Each row of a before or after table is a point. One or more steps were done to the points. Then noise was added and the rows were shuffled. The steps act on how far a point lies along the listed directions, d1 being the first. Write out the steps. A step turns or swaps two directions, mirrors them in a line or flattens them onto one, adds a multiple of one to another, or multiplies one. Angles are multiples of 10 degrees, from the lower direction toward the higher: turns from -170 to 170, lines from 10 to 170 but not 90. Use the fewest steps. Two steps may share a direction if one is a turn and the other turns, adds or multiplies; they go together, in the order done. Otherwise the lowest direction goes first.
(in the rows, 128 means zero)

Directions:
(1): [169 165 132]
(2): [102 153 171]
(3): [155  95 163]
Before (13 x 3):
[[115 118 130]
 [149  99 147]
 [114 121  99]
 [123 147  89]
 [115 135 123]
 [118 156 129]
 [117 109 133]
 [101 123 120]
 [ 94 103 135]
 [ 99 120 125]
 [ 93 120 131]
 [117 133 127]
 [126 103 142]]
After (13 x 3):
[[126 138   9]
 [105  94 117]
 [ 99 128 189]
 [113  95 157]
 [114 115  99]
 [117 115 124]
 [126 118 168]
 [127 120 154]
 [145 121 190]
 [113 103 161]
 [119 119  59]
 [111 107 172]
 [115 140 244]]
Steps: multiply d3 by 3; turn d2 and d3 by 130 degrees

Directions:
(1): [104  98 143 132 168 181]
(2): [ 76 153 105 164 100 143]
(3): [ 81 122 176 111 128  91]
Before (10 x 6):
[[110 103 127 135 146 173]
 [121 122 141 136 147 157]
 [101 154  98 143 105 115]
 [100 138  95 155 105 137]
 [110 122 145 118 114 116]
 [181 154  89 134 127 119]
 [143 121 137 125 120 115]
 [ 86 161  96 162  94 146]
 [146 103 144 103 140 116]
 [129 150 117 132  97  94]]
After (10 x 6):
[[ 81  53 166 127 210 237]
 [149 115 123 116 129 109]
 [100  91 158 137 186 204]
 [167 155 100 116 100  70]
 [178 182  94 124  52  32]
 [108 117 117 132 122 137]
 [165 134 127 110 125 110]
 [132 135 106 135 103 134]
 [136 140 123 136  96 104]
 [158 171 138 101  87  15]]
Steps: multiply d1 by 3; multiply d2 by 0.4; turn d2 and d3 by -140 degrees

Directions:
(1): [105 151 152 137 116  99 129  60 173]
(2): [114  97 137 105 191 165 129 127 175]
Before (14 x 9):
[[164 141  99 138  71 149 129 165  70]
 [156 120 119 119 133 137 118 211  90]
 [121 116 149 100 192 144 122  95 222]
 [121 125 117 128 143 168 117 162 136]
 [ 81  94 127 139 188 150 121  82 207]
 [153 109  98 138 110 142 123 173  80]
 [ 92  84 157  95 202 164 129 104 243]
 [147 123 107 127 111 122 135 175  93]
 [131 114 124 107 161 171 112 167 103]
 [148 104 153 121 121 166 123 167 112]
 [ 66  99 175  91 190 164 129  29 229]
 [106 110 145 114 164 148 140 128 161]
 [ 70 135 139 103 186 146 137  54 219]
 [ 79  90 149  98 196 172 121 139 213]]
After (14 x 9):
[[133 114 140 103 175 141 123 122 191]
 [118 133 127 140 140 157 116 148 139]
 [102  97 150  97 177 157 132 126 206]
 [ 85  98 143 109 173 153 121 139 186]
 [145 117 112 138 111 134 123 143 108]
 [140 127 112 123 107 118 132 153 113]
 [151 136 137 127 130 120 122 174 118]
 [155 141 109 139  83 146 129 137 100]
 [ 85 101 156  92 167 173 126  81 181]
 [ 95  92 108 150 170 148 118 111 175]
 [138 109 159 126 114 159 116 144 125]
 [118 127 137 115 150 160 111 140 118]
 [ 92 130 124 109 173 155 135  94 181]
 [113 112 140 117 153 142 145 135 149]]
Steps: multiply d1 by 0.4; multiply d2 by 0.7

Directions:
(1): [100 105 154 123 161 155 144 168 149  97  63 161]
(2): [160 124 134 144 104  59 101 161 122 155  73 123]
(3): [114 113  50 127 155 117 124  81 162 142  91 124]
(4): [ 81 183 116 124 126  98 169 154 140 168 143 169]
(5): [ 97 104 164 111 111 155 131  91  98 199  99 122]
(6): [178 187 126 157 113 174 126 103 128 133  95 166]
Before (9 x 12):
[[123 104 145 127 108 104 114 129 125 108 142  93]
 [130  84 158 109 119 135  95 119  92 136  94 106]
 [155  89  94 133 130  90  86 121 122  90 128  92]
 [128 105 102 122 152 102 108 149 146 104 105 115]
 [130 155 160 132 138 169 151 184 128  86 120 164]
 [ 68 131 163  90 144 161 146 107 108 148 140 142]
 [133 103 126 133 158 136 122 147 154  72  92 129]
 [148 169 125 142 106  95 139 151 124 112 141 158]
 [129  98 141 114 101 154 110  87  95 147 128  98]]
After (9 x 12):
[[112 121 209 107  90 169 117 113  62 196  86 138]
 [ 94 146 117 119 160 107 163 215 156  74 141 158]
 [144 155  66 141 133  52 135 159 159  78 147 146]
 [205 160 119 161 114 119  94 152 119  47 152 131]
 [ 47 114 170  80 135 191 147  57  93 208 102 140]
 [144 168 142 146  99 136 130 122 128 115 135 135]
 [159 135 149 145 151 133 126 193 152  29 128 142]
 [ 97 103 188 102  77 173 127  78  65 212 120 109]
 [181 149 119 147 143 132 103 162 144  60 116 137]]
Steps: turn d3 and d4 by -70 degrees; add -0.3 times d1 to d3; mirror d2 and d6 in the line at 10 degrees; multiply d5 by 2.5

Directions:
(1): [155 131 111 103  55 100  74 156 109 117  97 132 123  88]
(2): [174 141 112 167 165 125 119 132 143  44 140 109 114 100]
(3): [137 158 151 164  99  81 111 118 202 148 129  97 141 160]
(4): [134  53  78 142 118  89 141  91 113 116 103 108 133 166]
(5): [134 189  95 131 103  96 185 119 111 117 128 173  88 153]
(6): [ 83 143 130  75 163  82 156 149 144 107  82  90 132 107]
Before (14 x 14):
[[129 107 112 126 147 107 127 131 127  92 125 116 139 136]
 [128 115 143 133 126  89 110 114 162 134 110  76 156 144]
 [ 90 134 123 105 140  90 135 127 152 108  97  99 132 120]
 [167 109 107 155 131 127 133 127 133 111 136 129 134 127]
 [115 103 154 111 184 146 113 143 138 100 104  73 142 100]
 [112 134 156 158 174 128 138 133 144 137 136 109 126 141]
 [ 80 150 171 106 107 137 118 134 142 196 137 144 140 165]
 [127 126 149 107  63  87 102 137 133 174  88 113 151 139]
 [ 93  95 145  96 120 104 113 139 147 130 104  97 155 129]
 [142 155 114 128 109 107 125 120  98 128 138 139 109 131]
 [125 166 142 129 153 119 125 147 155 101 121 106 123 116]
 [171 102  97 148 124 117  94 124 128  95 118 109 127 113]
 [136 119 132 144 147 157 134 130 104 133 143 147 127 121]
 [ 80 106 146 126 158 110 117 127 167 128 105  76 173 123]]
After (14 x 14):
[[153 140 118 141 106 123 106 121  98 135 147 139 116 132]
 [173  38  55 158 100 103 108  90  94 114 106 119 130 157]
 [166 134 140 193 105 146 103 114 142 149 166 149 129 146]
 [ 48 127 146  37 159  85 157 166 135 110  73  91 144 105]
 [ 27 123 129  52 205  79 179 147 137  99  59  69 157  97]
 [ 88 230 213  94 149 208 110 178 128 171 176 179 122  99]
 [107  80  95 106 144  68 146 118 129  98  93  93 144 157]
 [101 150 157  58 122 154 131 171  75 154 102 152 131  84]
 [ 98 145 120  91 194  95 157 156 139  68  86  85 121 100]
 [ 77 122 133  75 188  61 158 145 164  79  49  40 137 112]
 [179  61  84 175 102 127 129  98 115 133 143 141 138 161]
 [ 26 133 114  27 192  47 181 151 147  84  40  62 133  92]
 [106 132 146 143 190 123 154 134 133 125 126 106 121 134]
 [ 88  90 111  70 173 111 167 122  89 113  89  98 141 123]]
Steps: mirror d1 and d3 in the line at 170 degrees; turn d2 and d4 by 40 degrees; multiply d4 by 2; multiply d5 by 0.4; multiply d6 by 3

Directions:
(1): [111 158 127 104 127 103 156 118  98  72 120 139  75 186 150  69 129 109
  95 167]
(2): [ 89  99 114 108 152 197  69 144  78 148 148 126 132 133 178 107 131  97
 100 104]
Before (12 x 20):
[[139 121 130 140 124 106 143 132 157 138 128 115 139 110 109 155 123 136
  138 125]
 [149 133 132 135 113  98 143 119 140 113 118 137 124 131 102 132 112 130
  145 127]
 [167 156 140 147 120  88 150 120 171 119  99 122 137 118  88 141 132 130
  161 133]
 [101 144 127 119 132 109 147 120  88  80 132 143  78 197 162  73 133 108
  106 143]
 [144 116 126 144 118 136 124 124 126 142 149 130 135 122 125 132 120 138
  139 141]
 [105 146 114 113 117 129 129 120  94 102 139 136 108 172 156  77 124 117
   96 138]
 [145 106 128 155 122 137 113 147 165 174 125 115 165  83  96 188 117 154
  151 101]
 [170 158 151 158 111  66 172 103 185 133 118 123 150 115  81 187 122 172
  163 148]
 [164 119 135 150 113 114 153 126 184 148 134 125 144  84  95 168 129 151
  149 124]
 [126  93 112 140 131 158 116 146 149 163 132 116 176  80 127 171 125 129
  147  88]
 [151 129 132 136 114 119 149 139 144 133 126 117 140 112 107 143 126 148
  142 128]
 [136 129 142 129 132 134 142 142 130 120 113 132 137  97 125 136 129 135
  129 124]]
After (12 x 20):
[[139 143 130 133 120  82 167 121 150 104 120 121 110 139 113 127 125 132
  125 151]
 [156 161 139 132 103  64 201 110 167  86 120 136  85 146 105 113 130 141
  121 175]
 [181 195 160 154  98   7 223  87 191  82 100 131 112 151  65 157 122 176
  156 189]
 [160 136 136 139 108  85 156 116 151 109 113 135 128 127  87 137 111 140
  155 133]
 [123 102 111 141 124 170  84 135 120 173 150 123 177 102 139 148 120 136
  134  84]
 [131  89 131 157 137 161  90 141 139 182 147 121 173  90 130 177 129 140
  162  68]
 [177 174 147 147 111  55 180 111 181  97  90 126 123 128  77 133 132 136
  165 154]
 [141 125 127 136 119 127 133 121 116 128 148 133 119 142 133 116 123 131
  130 154]
 [137 140 140 125 130 121 152 136 128 107 110 135 125 110 128 125 127 131
  119 133]
 [ 96 135 107 103 130 127 156 132  95  84 125 135  95 166 164  81 124 103
   99 144]
 [122 160 126 117 119  86 167 122 121  79 107 133  73 177 132  90 118 124
   98 172]
 [149 150 131 132 111  95 172 132 142 107 122 124 113 137 106 120 125 145
  131 149]]
Steps: multiply d1 by -1; multiply d2 by 1.6
